Rows are points. Any point is a mix of the corners, with weights that add up to 1. It lies inside the corners' shape when no weight is negative. Is each point inside? If not, which corners have a negative weight?

Corners:
(1): [-30  24 -33]
(2): [67 24 35]
(3): [16 53 62]
(4): [-19 -59 -35]
Points:
[-9 32  4] => inside
[-5 28 23] => outside (2)
[  4 -19 -25] => outside (3)
[ 13 -22  -6] => inside
[28 32 31] => inside
[23 22 49] => outside (1)

Corners:
(1): [ 15  12 -13  25  28   2  13 -20 -20   7  17]
(2): [-10 -15  30   9  -9   6  58 -15  45  25 -36]
(3): [-25  -8 -14  -1  10 -31  10  -4 -49 -19  11]
(4): [ 20  23  19 -22 -31  -9 -12  -6  14   5 -21]
(5): [-48 -27  -4  39  19  18 -11  17 -57  24 -16]
(6): [ -5 -31  -2  -4  38  22 -13  30 -27   1  26]
(7): [  1  27  -7 -40 -32  35  28  36   0 -26 -18]
(8): [  9 -42 -31 -15  31   8 -13 -28  -5  20  -7]
(9): [-38   1 -18  10  27  13 -15 -11  -3  48  17]
(10): [ 39  -9 -15  50 -22  -2  37 -27  95  34  -3]
(11): [-36  -8 -18  13  44  -6 -13  -1 -21  -1 -23]
(12): [  7  14  12   0 -40  26   2 -15  15 -38 -11]
Points:
[  2  -1  -8  14  21   7   5  -6 -15   8   9] => inside
[ 18  -4  10 -29 -22  19  11   3 -18 -22 -10] => outside (9, 10, 11)
[-15  -5  -7  -7   8  10   2   6 -24  -1  -7] => outside (10)
[-18  -8  -7   4   8 -12  11  -4 -22  -4  -1] => inside
[ 3  3 -1  1  5  1  0 -8 -2  7 -7] => inside
[-1 -8 -8  2  8  9  6 -3  1 19  2] => outside (11, 12)
[ -1  -1   0 -13   9   6  10  -5  -3   1  -1] => outside (5, 10)
[-11 -10  -6   1  17  13  -5   6  -9  14   8] => inside
[-10   1   1  10   0   7  14   1   3   6 -10] => outside (8)

Corners:
(1): [ -1  18  10 -13  15 -17  -8  10 -36  -9   6  -6   7  -3   2  11  57  50
  -6 -29]
(2): [-53 -40 -51 -57 -32  48   6 -16 -44  54 -64  52 -26 -12 -12  75  12 -60
 -17 -22]
(3): [ -4  30 -10 -21 -47 -47 -34  10  -9 -10 -38 -13  37  19  62  44 -12   4
 -41  32]
(4): [ 14  14  17 -25   7 -22 -11   2 -18  40 -31   2  43  34  17   5  25  -3
 -57  23]
(5): [ -7  41  17 -41  -3 -55 -20  -2 -33   7   9  63  -9  -5  41   3 -49 -10
 -44  30]
(6): [-40 -39 -41   8 -18  16   2  21  30   4   7 -38 -20 -14 -59  -1  20  10
  57 -42]
(7): [-64   8 -12  34 -14  24  51 -38  10  46   5 -12  16 -21  21  -4  13  26
   5  15]
(8): [-29  11 -24 -46 -50  11  11  31 -34  24 -16  36  20 -30   6  23   7 -32
 -18 -12]
(9): [-46 -23   8   3  40  47  42 -69  62  -8  34 -32  17 -44 -69 -31  19 -11
  61 -49]
(10): [ 35  78 -15  20   7 -63 -12  29 -34 -12 -16  16  21 -18  29  10 -21   2
 -56  26]
(11): [ 17  10  23  -1 -14   2 -22   8 -35   0   1 -24  34  40  19  34  -6   9
 -39   0]
(12): [ 65  18  -8 -51 -41  -2 -36  36  15  -7  17   0  -6  44  28  59  12  81
 -73   5]
(13): [ -4  13   7   1   6 -10 -30  14  -1 -39 -18  37 -29 -27  45 -36 -31 -20
 -25  10]
(14): [-34  95  -2 -24  34 -18 -40  43 -57  25 -20  33  -2   3  38  11  -8 -57
 -36   6]
(15): [ 19  68   4 -27  -8 -20  -4  -2 -51  13 -37   8  32  32  36  12   0  12
 -10  58]
(16): [-30  31  10 -26   4 -34  30  27 -34   2  -9  39 -31  -2  54   7 -14 -68
 -29  40]
(17): [ 15  50 -22 -58   0 -40   5  25 -53  25 -33   4  -9 -21  27   9 -39 -56
 -45 -33]
(18): [-55 -73 -44 -27  32  61  15   6   9  13  31 -35   1 -16 -22   7  34  16
  21 -22]
(19): [-29 -61   4   9  30  30  57  -3  63  19  26  -5  17 -24 -22  18   9  24
  70 -61]
(20): [ -2  23 -30 -23 -30  -6  -6 -15 -25 -16 -44  37  50  58  21  35  13  50
 -70 -12]
(21): [ 31  77 -37  19 -19 -54 -31 -13 -30  -5   1  38   1   5  49 -15 -18 -45
 -30  -6]
Points:
[-42  -8 -13 -19   0  19   6  -5 -26  21 -16  16   5  -5  -3  14  20 -11
 -23  -1] => outside (3, 12, 15, 17, 19, 21)
[-10   7 -12 -15  -1   7  12 -15 -16   9  -7  17  -2  -3  12  17  -4  -1
 -15  -8] => outside (3, 4, 6, 8, 14)
[ -3  24 -10 -19  -3 -11  -1   6 -20   8 -13   9   7  -1  19   8  -4  -7
 -14   1] => inside
[-12  12 -12 -20  -6   0  -2   0 -12   8 -13  14   1  -4  12  16   0 -11
 -16  -4] => inside
[ -7  10 -10 -11  -4  -6  -5   7 -11   7  -9   3   9   1   8   9   4  -3
 -17  -3] => inside

Corners:
(1): [-25  10  28 -12 -11  58   3   7 -10   0   8 -55  19 -48  56  39  24  -5
 -44  25]
(2): [ -1 -32  11 -64 -34  25 -28  37  35  64 -14  32 -59 -85 -56 -52  26 -11
 -39   7]
(3): [  1 -19  55  55   8   6  20 -50   1  47 -27 -62  59  41  58  16 -35  56
  16  48]
(4): [ 20   0 -16 -32  -3  59  12  10  19 -37  35  47  29  38  16 -52 -28   1
 -19  66]
(5): [ 50 -51   6 -22  34  18  26  16 -31  95  36  -7 -33  -3  54 -26  28  -8
  29  39]
(6): [ 48 -65  17 -48  39  32 -26  40   8 -13  27  -5 -32 -79 -44  -3   6  23
 -23   4]
(7): [-16  21  28 -44 -26 -29 -29  21  50 -20 -36 -22  51 -17  50  16  22  14
 -43  -1]
(8): [-64  49  -9  20 -25 -45  24 -44 -50  -7 -34 -35   1  14  58   3  34  44
  -7  11]
(9): [-23  11  39  -9 -33   2 -46 -36  34   1  55  12  25  56 -29 -56  13 -39
  61  73]
(10): [ 21 -11  12  -6  -6  33 -16  22 -17  31  18 -35 -44  29  21 -17  -6 -15
 -50  21]
(11): [ 19 -14  54  56  68  22  19  22 -28   2  11 -52  11  15 -49  24 -66  70
  62  76]
(12): [-11  12  16 -14 -18 -32  -6  50 -11  30  45  43 -16 -23  -6  32  25  23
 -61 -42]
(13): [  1  50 -32 -13  26  15   5  27  -8 -25  46   7 -33 -31  30 -48  12  45
 -44 -39]
(14): [ 34  34  -7   5  40  19  34   5  31  33 -16  21 -26  15 -42  23   3  37
 -73  26]
(15): [ 13  36  -3  39  -3   5  26 -20 -15   2  17 -32  24  41  38  -3   3   4
  31  -2]
(16): [ 34  64   0 -12 -12  25 -22  19   5 -24  46 -28   7 -43   4  29 -47  31
  47  -7]
(17): [-70  -3 -46 -41  35  19  24  20  37   1  38  41  26  50  -5   1   3  44
  -3  45]
(18): [ 15 -24  -5  11  19 -35  46   8   3 -13  34 -42  47   7 -46 -54 -29  57
   8  51]
(19): [-55  45  -6  10   0 -39   6  -2  35  -2  22  59 -22 -52   7  18 -28  30
 -54 -44]
(20): [-33   7   3   7  47 -17 -17 -44  -9  76  42  37  33  -2 -25 -15 -31 -22
 -12  -2]
(21): [ 27 -37  51 -30  49  35  16 -14  19  12   2 -17 -14 -30 -24 -24 -73  22
  24  19]
Points:
[ -9  17   8   0   6   8   4 -11   3  17  13 -10  16   5  12  -1 -17  13
   5  27] => outside (6, 12, 13)
[  6   1   5 -18   0  13   2   8   5  15  21  -4   5   2   8 -12   5  11
 -17  20] => outside (11, 19)
[  9  10  17 -14   3  11   2  24  10  -8   5  -9  -8 -38  -6   7 -19  38
 -36   5] => outside (5, 9, 15, 17, 20)
[ -5   0   9   1  21   3  12   2  -1   5  18  -5   2  -4   7  -3  -7  26
 -16  14] => outside (2, 16)
[-14  37  20  12  -2  32   2 -14  -1  -6  10 -29  33  27  36  19 -11  16
  -2  32] => outside (2, 5, 6, 18, 19)
[  7  28  36  10  -5  19 -16  -9  11 -14 -12 -47  -9 -26  16  11 -19  27
   1   7] => outside (4, 5, 12, 17, 18, 20)
[  5 -34  33 -26  -6  15 -10  12 -11  19  13 -25   2 -19   7 -24  16 -19
   1  33] => outside (3, 13, 14, 16, 17, 19)
[  3  -4  14   0  20   4  10   6   1  13  21  -8   9  -2 -10  -7 -20  27
  -1  24] => inside
[ -3  -3  11 -16  15  13   4   4  11  15  14   3  -4 -14  -7 -13 -16  20
  -8  15] => inside
